Rows are points. Before rounding, the points of a table are all equally far from one centre. They may lie mostly on one side of it. Where is the centre, to within rounding?
In the rows, 128 means zero.

Points (7 x 2)
[[145 134]
 [ 97 173]
 [ 91 170]
 [140 121]
 [ 92 110]
 [134 114]
 [ 79 158]]
Centre: [110 140]

Points (10 x 4)
[[162 141  78 109]
 [131 175 108 149]
 [120 155 114 109]
 [127 171 125 120]
 [166 164 104 100]
 [167 125 102  95]
 [119 141  86 128]
 [156 136  72 118]
 [171 138  96  97]
 [156 154  72 131]]
Centre: [154 139 114 134]

Points (14 x 8)
[[109 180 118 139  92 171 107 134]
 [112 188 169 115 114 142 135  92]
 [ 99 159 180 148 115 154 129  76]
 [ 84 160 132 114  99 154 150 135]
 [ 78 166 171 141 110 153 108  94]
 [101 136 162 107 120 117 158 120]
 [ 85 151 149 112 101 164 115  98]
 [124 142 110 144  92 178 105 121]
 [ 91 156 143 128 111 177 114  92]
 [106 141 152 120  76 112  91 135]
 [ 89 151 151 139  96 182 129  96]
 [129 170 110 126  89 146  89 127]
 [ 89 171 136 130  73 143 105  93]
 [120 137 153 122 121 122 144  69]]
Centre: [119 151 144 148 107 133 125 118]

Points (16 x 11)
[[110 104 123 147 161 119 187 140 112 104 159]
 [123 141  68 133 111  95 109 114 132  75 168]
 [106 139 109  96 118 143 133 124 158  89 153]
 [141 132 103 177 135 168 161 126 120  85 169]
 [ 90  95  84 141 154 107 155 124 101  81 147]
 [117 144  78  99 164 155 130 156 140  89 172]
 [142 117 124 104 174 129 143 115  95  67 153]
 [127  99  96 130 126 149 141 103 129  48 129]
 [131 116  78 106 156 135 134 117  99  56 158]
 [116 119 120 109 174 148 113 105 118  67 140]
 [121 120 102  96 106 133 169 144 106 102 129]
 [114  91  91 151 172 155 145 116 121  75 162]
 [108  81  87 151 131 143 144 125  95  77 138]
 [176 103 118 160 149 171 128 125 147  76 164]
 [152 105 104 127 145 158 137 117  90  54 123]
 [113 131 122 113 155 113 127 103 137 146 155]]
Centre: [145 126  99 144 149 118 130 146 135  99 127]

Points (19 x 14)
[[153 115 147  79 145 107 155  91 118 108 103 174 116  80]
 [158 148 132  84 149  93 170 123 134 105 112 156 122  84]
 [136 136 135 106 153 112 175 104 109  99 106 140 107  62]
 [150 129 125  89 166 123 158  83 101  87 115 151 158  85]
 [121 123 149 103 149 116 163  99 105  81 116 159 128  71]
 [126 110 158 114 172 117 135  69 126 124 122 178 120  90]
 [144 120 142  87 114  82 150  82 143  95 126 147 124  67]
 [150 116 152 107 133 112 165 103 104  71 116 139 125  75]
 [158 127 174 106 157 130 155  97 103  96 121 148 114  91]
 [105 116 165  91 138 127 117 103 115  96 115 145 122  96]
 [136  89 147 114 126 125 140  92 103 101 132 152 132  65]
 [154 103 157  87 139  99 138  93 113 102  93 143 124  85]
 [153 106 146 112 141 108 145  66 141 125 104 156 117  59]
 [165 106 140 100 145  79 151  73 120  90 118 152 127  75]
 [129 108 153  88 156  97 133  86 111 106 115 145  96  77]
 [156  98 135  98 136 102 112  81 139  79 101 159  97  75]
 [139 115 167 127 122 107 152 102 144  85 147 136 128  69]
 [146 118 149  94 149  97 131  72  97 105 112 172 129  94]
 [136 103 138  94 121 116 144 103 125  93 118 146 140  53]]
Centre: [142 125 118 118 141 121 138  93 139 104 125 142 121 108]
